Each row of a before or after table is a point. One or more steps were done to the points. Then noise was added and the rows were shuffled. The steps act on columns, c1 being the first. What was done? A step turns or swaps two columns, mirrors them in a line or flattens them onto one, adds a multiple of one to another, or multiplies or shifts one. Angles are multiples of 10 degrees, from the lower column toward the higher: turns from -170 to 170, lines from 10 to 170 but not 90. Use the fewest steps. Two steps may share a column if one is a turn and the other turns, adds or multiplies; they go together, in the order done. Otherwise the lowest column goes first.
(in the rows, 128 means zero)

Before (10 x 2)
[[140  39]
 [165 166]
 [133  95]
 [ 72  81]
 [149  96]
 [ 75 116]
 [140 127]
 [203  95]
 [131 102]
 [176 161]]
After (10 x 2)
[[144 129]
 [138 106]
 [ 81  72]
 [155 100]
 [152  41]
 [170 170]
 [137  98]
 [206 108]
 [156 173]
 [ 74 107]]
Steps: turn c1 and c2 by 10 degrees

Before (14 x 4)
[[146  92 153 163]
 [134  58 126 178]
 [ 83 196 145 199]
 [111 109  63  77]
 [117 109 105 101]
 [ 94 133 156 200]
 [116 118  98 169]
 [120  97  65  99]
 [122 113 128 134]
 [ 75 190 168 167]
 [110 132 204 189]
 [117 106  72 139]
 [164  32  89 125]
 [172 159 176 172]]
After (14 x 4)
[[ 83 197 146  58]
 [172 157 177  86]
 [145  90 153  94]
 [112 132 203  66]
 [112 108  61 181]
 [164  33  89 132]
 [115 120  98  88]
 [120  98  65 156]
 [136  58 128  79]
 [ 94 136 157  55]
 [ 75 190 169  88]
 [117 103  69 118]
 [116 109 103 154]
 [120 112 127 120]]
Steps: multiply c4 by -1

Before (13 x 6)
[[135 140 122 121 117 139]
 [152 131  85 148 221 108]
 [153 129 111 141 138  99]
 [141 130 115 113 124  96]
 [149 136 120 138 117 109]
 [132 118 113 143 123 126]
 [140 136 103 118 126 137]
 [150 118 129 139 164 138]
 [129 121 122 133 118 138]
 [147 135 109 147 130 139]
 [150 140 118 126 114 124]
 [138 111 109 144 159 112]
 [157  84 112 138 128 142]]
After (13 x 6)
[[158 175 137 138 129 141]
 [150 139 126 138 176 138]
 [147 124 147 147 131 139]
 [141 128 142 114 123  96]
 [129 136 133 135 116 138]
 [139 149 144 145 168 112]
 [150 118 140 126 111 124]
 [149 122 137 138 111 109]
 [135 117 136 122 114 139]
 [153 130 145 140 141  99]
 [152 134 171 148 249 108]
 [139 124 154 117 126 136]
 [132 140 140 143 120 125]]
Steps: turn c2 and c3 by 170 degrees; multiply c5 by 1.3

Before (9 x 9)
[[173 102 165 139 135  70  74 151 100]
 [184 104 119  72  83 139 115 149 208]
 [122 140 185  73 153  74 137 140  77]
 [130 122 150 133  81 106  50 163 166]
 [ 85 126 124 113 134 191 185 118 149]
 [222 108 195  89  93  94 177 194 145]
 [176 163 133 131 106  85  46 175 162]
 [179 136 124 142  57  81 151 151  50]
 [114  80 119 162 128  42 129 144 116]]
After (9 x 9)
[[139 178 124 141  58  84 153  99  47]
 [122 131 151 136  85  87  50 125 167]
 [139 125 183  74 151  92 136  86  78]
 [162 176 134 130 106  67  45 118 162]
 [104 186 118  74  82 118 114 145 206]
 [103 173 166 140 137  79  72  89 102]
 [108 223 195  92  93  54 177 130 145]
 [ 80 116 119 160 128  73 127  65 115]
 [128  86 126 112 135 170 186 176 151]]
Steps: swap c1 and c2; turn c6 and c8 by 60 degrees

Before (14 x 12)
[[121 151 175 114  65 151 125 143 132 117  91 147]
 [150 141  39 195 129 144  84 179 201 123 160 106]
 [129  58 144  40 112  61  93 146  71  60 123 164]
 [120  84  95 114 127 138 130 182 143 132  77 117]
 [145  58 133  94 133 228 185 124 142  83 135 111]
 [195 151 197 173 128 116 124 177 124 103 105 114]
 [151 118 125 123 191 183 122 153  50  52  99 139]
 [108  58 191 174 211 220  77  55  82  57 169 132]
 [ 91  97 128 180  83  98 206  50  88 129 156  91]
 [104  79 136  87 146 166 149 175 107 155 147 140]
 [113  95 131  95 168 226  98 117 124 144  79  96]
 [144  94 139 153  73 128  89 119  66 147 114 131]
 [155 139 145 156 114 151 117 149  56  90 184  43]
 [185 133 150 169 178 113 125  59 118 109 120 159]]
After (14 x 12)
[[113 106 146  87 207 225  94 117 124 130  79  92]
 [194 135 102 176 168 116 126 176 123 195 105 115]
 [146  87 148 136 112 128  88 118  63 140 113 129]
 [153 117 122 194 171 144  83 176 203  37 160 106]
 [ 93  82 131 167 123 100 207  51  88 127 157  92]
 [121  93 135  98 170 140 132 182 143  97  77 120]
 [109  47  56 149 251 217  79  56  82 189 167 130]
 [145  74  84  71 173 230 187 125 144 134 138 109]
 [130  90  63  23 150  60  93 145  70 145 123 166]
 [104  98 154  71 186 167 150 174 106 137 149 139]
 [185 117 112 166 216 112 127  58 116 151 121 161]
 [119 155 116 121 104 152 125 142 130 176  88 147]
 [154 129  89 160 153 152 115 149  57 145 185  45]
 [151 120  53 119 230 183 121 155  51 127  99 139]]
Steps: turn c2 and c4 by 20 degrees; swap c3 and c10; shift c5 by 40

Before (9 x 14)
[[143 140 211 145 142 114 160 157  78  89 113 145 123 123]
 [167  89 125 136 135 160 139 182 141 173 117 134 116 124]
 [ 63 150 121  90 165 158 137  96  99 110 107  32 118  87]
 [141 155 111  78 164 122  76 107 145  86  97 147 206 126]
 [159 119 146 176 173 159  99 141 140  81 144 148 130 124]
 [124 181 112  70 107 118 179 178 124 115 132  45 103 119]
 [165  46 107 106 105 166 146 153 143  89 113 136 130 126]
 [ 71   7 121 155  96 151 126 178 140 133  95 121 122 120]
 [112 135 186 114 121 143 114 128 142 100 196 147 110  90]]
After (9 x 14)
[[125 178 115  68 102 117 177  92 123 162 134  46 104 119]
 [166  46 109 109 105 164 145 129 142 174 114 136 132 125]
 [141 139 211 142 142 113 160 123  75 179 114 146 122 125]
 [167  89 124 138 133 158 140  59 144 113 117 130 114 124]
 [110 139 188 117 121 146 111 139 145 152 191 144 108  90]
 [156 120 145 174 174 157  99 139 137 174 144 148 128 123]
 [ 63 154 118  96 164 155 138 167  97 126 108  30 118  83]
 [ 71   6 119 155  99 150 126  84 137 151  95 119 123 122]
 [142 155 110  79 162 118  75 165 144 157  97 146 204 128]]
Steps: turn c8 and c10 by 150 degrees

Before (10 x 20)
[[ 40 120 214 122 102 101  73  60 175  84  70 175  74  56 139 157 150 109
   68  68]
 [146 150 124 124 138 153 141 163  96 184 164  59 100 107  63  95 126 132
  145 184]
 [243 152 174  83 157 100 120 134  66 154 139 137 111 170 119  81 129 123
  135 142]
 [ 89 203 135 210  50 116 106  83 131  75 163 133 152 152 141 125 125 144
   85  60]
 [ 77 128 145 155  65  51 189  46 174  51 113 195  98  93 135 131 175 129
   74  75]
 [110 129 129 128  82 131 123 105 140 101 143 139 155 160 150 105 196 173
  128 119]
 [167 154 156  30 138 125 135 174 155 191 139 162  75  76 117 100  82 145
  162 163]
 [175 156 168  86 185 188 143 165  85 127 160 112  98  43 116 105  97 181
  141 170]
 [141 135  93 126  76 136 142  45 124  77 138 103 160 206 119 113 108 147
   83  87]
 [ 77 158 196 148  94  93 130  50 185 106  89 159 170  50 141 110 138 136
   62 125]]
After (10 x 20)
[[173 160  77  86 184 186 142 163  80 128 147 112  95  44 118 101  98 180
  141 168]
 [162 154 104  31 137 129 136 176 155 190 147 164  75  76 119 101  81 141
  163 163]
 [242 158  97  86 158 101 121 134  62 155 162 138 111 171 122  83 132 124
  133 141]
 [148 151  95 125 135 152 142 163  98 182 102  59 100 106  59  97 124 132
  145 185]
 [ 76 129 134 154  62  48 189  42 170  50 149 193  97  93 134 131 174 127
   72  73]
 [112 127 113 126  83 134 122 105 140 105 124 145 155 158 149 106 197 173
  126 117]
 [ 90 204  98 214  49 116 108  85 131  73 119 135 154 151 142 122 125 146
   85  56]
 [ 37 119 135 121 105 101  74  61 175  82 231 178  73  57 137 158 153 107
   67  68]
 [ 82 158 125 149  93  86 125  49 191 110 210 156 170  48 138 111 138 135
   61 127]
 [140 136 137 126  78 137 145  45 127  79  93 102 162 206 120 114 107 149
   85  85]]
Steps: turn c3 and c11 by 120 degrees

Before (10 x 24)
[[ 66  52  96 157 170  51 150 179  82  72  96  72 154  76  83 137 150  85
   64 151 127 159 106  46]
 [184  82  82 162  85 113 145 199 129 104  92 127  84  92  71 110 151  73
  155 125 115 157 161 156]
 [111 109 115  95 167  51 153 123  87 179  99 161 104 136 109 183 161 166
  125 110 178 140 113 101]
 [ 94 124  92 101  89  76 103 200 165 127 137 142 121 159 183 163 104 163
  125  72  88 115  67 144]
 [157 122 154 158 213  62 183 159 157 129 104  96 172  94 133  86 164 151
  144 153 109 120 181 136]
 [ 66 130 172 112  88 163 126 111 134  93 187 116 181 107  71 152 116  81
  183 107 121 131 137 169]
 [121  95 170 156 164 125 168  83 136 174 101 168 125 188 114 162 158 126
   97 162 143 143  81 103]
 [117 117 115 103 210 137 169 146 124 159 188  59 136 178 113  84 177 135
  120 133 112 107 106 159]
 [ 74 123 198 176 180 173  80 143 158 139 183 164 172 180 162 172 145 126
  101 176 139  99 150  75]
 [118  99 152 117 178 144 171 171 124  92 121  55  67 155  68  95  93  81
   63 114  84 115 117  83]]
After (10 x 24)
[[127  96 170 158 166 128 120 146 134 177 114 169 129 189  98 161  84 125
   95 163 141 142  66 102]
 [180  85  80 163  84 112 127 140 131 101  81 129  86  90  12 110 101  74
  156 124 116 157 208 161]
 [154 126 151 157 212  61 115 100 157 130 128  93 171  95 141  86  69 149
  146 154 107 119 182 138]
 [ 94 122  90 105  90  74 129 218 165 127 127 142 121 160 237 164 161 167
  125  66  90 114 159 145]
 [ 64 135 169 112  92 161 126 110 135  92 173 117 176 105  13 156 136  81
  183 107 122 126 120 170]
 [ 74 121 199 174 176 169 149 119 160 142 197 166 169 180 196 171 142 125
  100 179 140  96 152  73]
 [ 66  51  98 154 172  52 130 170  81  67 107  68 154  75  36 131  94  88
   65 152 130 157 161  48]
 [110 107 115  94 164  49 127 139  86 182 112 164 101 135  87 183  88 168
  127 109 177 137 113 102]
 [120 115 116 106 215 140 129 154 124 157 209  60 137 178  95  86  65 139
  122 135 112 106 133 158]
 [119  96 148 120 179 147 106 161 124  91 136  50  65 153   8  92 129  83
   65 114  82 118 157  78]]
Steps: add 0.3 times c5 to c11; turn c7 and c17 by -140 degrees; multiply c7 by 0.4; turn c8 and c23 by 60 degrees; multiply c15 by 2

Before (8 x 48)
[[ 78 167  65 135 180 120  59 146  76 144 161  81  76 130  79 126 162 180
   86  23  74 197 123 157 214  69 177  75 139  79 112 117 102 119  64  62
  131 181 181 147 147  92 184 107  86  82  90  94]
 [ 54 175 102  89 142 142 106  86 129 151 103 157  50 101  87 137 129  88
  114 127 102 142 133 103 116 109 133 121 106 117 113  93 105 132 116 141
  212 100  86 131 125 146  94 141 140 124  93 120]
 [175 113 160  88 112  44 144 186  38 154 219 122 185 164 212  30 119 172
  137 125 100 190  91 184 157  67 197  41  28 149  87 215  16  42  58 176
   55 174 167 121 106  95 194  63  61 104 152 116]
 [ 89  99 157 125 132 158 104  85  93 108  87 146 131  99 118 126  80  51
  229 123 185 125 148  82  50 124  85 149 147 190  91 104 110 101 153 141
  160 103  71 135 141 182  91 149 123 141 121 178]
 [ 54 191 122 107 124  76 102 139 139 113 121 133 114  98  78 145 102 109
  142 144 148 132 154  89  90 130 123 128 154 118  85 127 116 120 143  94
  175 107  45 120 152 192 139 133 121 115  97 151]
 [138 115 184  44  39 183 173 131 100  95  77  69 134 121 127 126  50  97
  176 152 159 101 181 105 106 142  90 149 166 162  47 144 131 154 159 141
   54  36  75 164 181 206 135 158 148 154 134 140]
 [ 88 195  63  91 157 110  24 161  92 173 130  95  72  85  86 141 168  98
  112  36  85 197 146 151 138  46 153 101  68 101 118 148  66  41  84  79
  157 175 182 148 126 154 133 104 134 136 120 141]
 [ 78 136 144  63 105 107 131 107 106  49  96 157 108 118  82 123 109  98
  157 184 213 167 133 114 104 149 105 145 127 120 111 104  99 141 148 109
  127  91 108 125 137 170 106 173 124 139  98 131]]
After (8 x 48)
[[ 88 137 161 147 119 161 104  88  95 107 107 143 131  98 121 128  79  49
  229 122 186 128 132  82  50 121  86 145  92 190  89 104 108 100 169 144
  161 104  73 135 136 184 112 151 123 141 122 178]
 [174 207 153 101 132  43 145 191  36 157 172 124 185 164 210  32 119 175
  139 125 102 191  80 182 158  68 200  42 195 151  87 218  15  43  21 175
   59 177 170 120 110  99 153  61  63 102 150 116]
 [ 55 106 116 140 126 142 104  81 127 152 101 157  48 101  88 135 130  88
  112 126  97 143  90 103 119 111 136 122 177 116 112  91 107 136 133 139
  214 101  86 128 125 145 113 142 137 121  92 117]
 [ 77 127 152 144  98 108 131 117 109  49 113 155 107 117  85 126 111  98
  158 182 212 169  65 116 100 148 103 144 134 119 111 104 100 143 163 108
  126  91 109 126 138 166 122 172 123 137 100 132]
 [ 78  91  76 126 185 121  58 127  79 144 130  84  76 129  79 127 162 185
   85  21  75 198 136 157 213  70 174  76 142  80 110 113 103 121  55  64
  128 181 182 149 148  90 149 106  86  84  88  93]
 [ 54  64 131 156 129  77 102 140 140 106 129 133 115  98  78 145 103 107
  146 142 146 129 114  90  92 135 123 130 147 117  87 126 118 121 142  94
  177 107  47 122 156 193 129 133 121 114 100 154]
 [140 114 180 193  44 186 176 161  98  96 100  70 137 122 122 126  47  98
  177 157 161 101  56 103 105 143  91 152  93 163  45 146 133 153 178 142
   55  37  75 167 181 204 129 155 147 153 137 140]
 [ 89 117  69 152 167 111  26 151  92 172 108  94  71  83  88 140 170 100
  112  37  83 199  92 155 139  46 156 103 215 101 116 148  68  40  87  81
  156 172 180 150 125 154 133 108 134 137 120 138]]
Steps: turn c2 and c29 by 140 degrees; add -0.3 times c47 to c3; mirror c4 and c23 in the line at 50 degrees; turn c5 and c8 by -20 degrees; turn c11 and c35 by -30 degrees; multiply c43 by 0.4

Before (13 x 64)
[[126  56 102 134 125 156 136 169 129  71 140  75  69 115  75 127 182  70
   98  80 103 107  85 150 167  48  46 155  60 175 120 100 154 103 171 123
  139 160 173 108 101 135 198 154 130 127 155 132 106 165  70 149 126 156
  137  92 172 142  69  97 214 144  31 120]
 [170 127 120 111 116 140 115 168 152  95 139 136  91 147  56 129 110 188
  139 159 149  69  52  85 162  68 127 217 132 195 108 142 114 162 146 118
   93 126  93 163  71 102 115  93 161 137 152 174 154 127  26 133 206 109
  137  76 146 206 127 101 201 145 172  69]
 [139 124 117 155 153 138 109  90 149 146 134 156 161 129 133 145 152 123
  121 131 153 135 144 127 149 144 146 134 157 154 123 165 120 111 142 135
  152 185 142 112 107 141 122 138  89 103 162  83 169  66 120  79  82 115
  114 167 113 135 123 134 127 146 165 126]
 [112 100  78 150 165 122 129  80  95 159 124 153 163 135 161 137 127 165
  116 145 131  95 158 148 125 157 146 140 145 110 174 152 135 139 128 117
  168 136  98 150 126  97 138 114 156 161 153  78 163 102 122 106 103 164
  100 155 123 103 121 177 107 153 165 153]
 [154 109 131 117 134 160 185 148  84  98 149  95 105  67  93 153 175  72
  114 117 140 123  96 141 145  76 110 157  77 166 136 128 101 104 148 164
  141 125 186 118 117 133 194 197  65 155 166 140  41 170  87 170 110 148
  130 103 144 142  96 103 136 124   7 130]
 [118 121 129 147 173 142  73  99  88 162 107 143 136 148 141 128 139 161
  115 170 125 140 113 120 136 137 131 107 123 113 145 148 143 124 154 143
  147 159 158 109 106 135 147 123 106 178 150 129 166 111 149 125  94 152
  101  93 123 157 118 154 112 146 174 152]
 [122  87  78 104 151 174 156 144  91  91  98  40  62 106  84 154 153 101
   65 173 114 125 121 137 202  80  78 155  60 165  65  71 127 107 110 135
  145 144 136 113  84 108 210 163 137 115 153 151  67 148 104 163 107 145
  142 108 177 175  72  67 164 126  23 119]
 [104 130 112 161 153 163 114  93 135 141 105 138 144 149 155 145 122 159
  132 127 157 130 116 108 141 159 165 166 149 115 121 142 104 105 208  98
  146 133 120 124 148 181  89 160 116 119 128 128 160  99  98 122 108 108
  120 120 122  97 123 186 138 149 146 151]
 [143 102 137 154 164 180 104 124 115 173  96 137 144 152 151 135 159 149
   83 135 139 113 116 127  97 111 164 128 183 167 137 136 139 136 134 124
  127 156 118  88 122 119 108 130 131 125 156 143 160 130 118  92 106 148
   90 166 143  81 148 141 112 165 140 154]
 [133 140 129 176 161 179  98 116 128 140 136 132 145 138 164 104 103  95
  137 139 133 101 119 169 125 166 152 111 117 111 160 181  90 174 155 127
  192 137 130 112 142 141  92 159 148 148 161 112 159  91 162 127  92 149
  108 167 177 121 132 146 158 153 126 131]
 [158 118 117 158 152 118 122 132 127 151 139 154 141 186 181 126 157 121
  133 146 136 126  96  99 113 156 183 180 142  97 100 155 131 118 157 110
  122 171 163 123 148 114 109 137 163 102 146  96 167 101 149 101 111 125
   92 130 143  99 149 162 128 136 162 123]
 [131 104 103 144 141 157 108 111 120 135 145 117 170 176 170 100 132 114
  103 139 150  95 160 151 142 135 148 137 157 115 127 170 122 137 178 110
  151 168 154 106 130  98 118  96  82 112 100 144 153  94 130 135  78 156
  119 157 150 118 136 173 104 122 140 143]
 [127 111 105 101 116  97 111 147 131  88 139 126  86 147  29 112 116 129
  163 189 183  69  95 139 184  47 168 186 123 188  97 137 133 156 175 115
   55 103 102 184  98 117 124 126 155 121 175 166 168  85  67 162 168  74
  155  47 136 175 137  60 199 159 159 177]]
After (13 x 64)
[[114 101  79 149 167 118 128  80  53 159 127 150 164 135 164 137 125 165
  102 142 131  96 161 149 127 157 146 149 150 115 173 150 136 114 126 114
  169 139  99 146 126  95 141 112 159 163 156  79 162 101 122 105 138 161
  103 154 127 158 120 175 106 155 168 154]
 [161 120 117 155 150 118 120 134  86 149 137 154 140 189 176 122 154 125
  112 148 137 126  94  97 112 152 183 177 142 117 100 156 129  92 157 109
  122 174 166 125 145 114 109 136 164 101 146  98 166  99 145 101 117 124
   90 128 142 168 150 161 129 136 160 122]
 [128  57 105 127 123 154 134 173  92  71 145  76  70 114  78 129 182  69
  120  83  98 109  88 150 168  47  49 144  60 115 119 101 156 118 171 123
  137 160 173 109 102 135 195 151 129 127 156 132 103 164  65 148 157 154
  136  93 175  80  71  99 212 147  28 120]
 [130 103 102 144 138 158 106 109  80 134 147 116 172 180 170 100 130 116
   77 139 147  96 161 152 140 137 147 147 158 129 128 169 120 127 179 109
  150 171 155 108 130 100 118 100  83 112 100 143 154  93 130 132 142 160
  120 156 150 146 137 170 103 122 135 144]
 [151 106 130 117 134 162 184 146  42  99 147  96 103  68  91 153 175  74
  107 116 140 123  96 137 146  78 108 151  83 120 141 127 101 120 149 168
  139 121 189 119 119 131 197 192  64 158 168 138  38 171  87 169 143 145
  129 101 144  93  97 102 138 126   7 130]
 [170 124 118 110 114 140 111 169 117  89 140 137  92 147  54 127 112 187
  207 158 144  69  52  83 163  69 125 202 128 168 108 139 114 239 147 117
   97 129  96 164  72 107 114  93 164 136 156 172 153 126  24 133 130 106
  139  76 147  29 130  99 199 145 174  74]
 [129 111 107 103 118  96 110 146  88  89 133 127  87 149  32 110 117 131
  174 189 183  69  98 140 184  46 165 161 122 140  96 136 133 205 174 113
   52 101 105 187  97 116 122 127 155 116 174 166 165  87  66 159 104  75
  156  45 138  51 137  58 198 157 160 174]
 [131 139 132 174 164 178  97 117  91 143 131 132 143 136 164 101 101  95
   94 139 133 101 120 169 124 168 152 121 120 132 161 183  91 168 158 128
  190 134 131 113 143 139  92 158 148 148 158 112 158  87 162 130 114 149
  106 165 175 146 131 147 158 155 128 131]
 [138 124 118 155 153 137 113  90 108 143 136 154 159 128 136 144 151 122
   81 129 152 137 144 128 148 145 148 147 156 124 121 168 119 119 145 135
  154 190 143 114 107 140 122 141  88 107 160  86 168  67 117  83 129 113
  111 171 115 100 124 134 127 147 166 127]
 [121  84  77 100 151 173 155 144  51  92  98  38  63 107  86 153 153 104
   99 171 112 123 119 136 202  79  78 150  61 149  66  73 125 155 114 135
  143 145 141 112  86 112 214 166 139 116 151 153  62 148 103 162 188 142
  141 110 176  71  70  69 159 124  23 119]
 [115 124 131 145 171 142  74  99  44 162 110 142 137 149 142 127 139 160
   92 167 126 142 114 123 138 138 130  93 120 159 145 147 142 148 154 142
  151 159 156 113 109 134 148 121 106 180 148 133 168 110 146 124 136 154
  100  93 126 127 118 156 113 148 176 155]
 [143 103 138 154 165 178 107 123  75 171  94 132 146 148 154 135 159 148
   99 137 144 111 114 126  98 113 163 142 183  67 138 134 141  90 140 125
  123 161 116  90 120 118 107 131 131 122 157 144 158 128 118  92 168 151
   89 165 141 118 151 139 108 166 140 155]
 [107 127 111 166 155 163 116  92  95 139 104 140 142 147 153 143 121 158
  109 127 155 132 114 113 142 161 165 165 150 107 121 142 107  72 207  96
  144 134 121 125 149 183  88 161 116 116 131 127 159 101 100 123 123 107
  119 124 122 155 125 186 139 148 144 155]]
Steps: shift c9 by -40; turn c19 and c53 by -80 degrees; add 0.3 times c56 to c28; add 1 times c58 to c34; turn c30 and c58 by -120 degrees
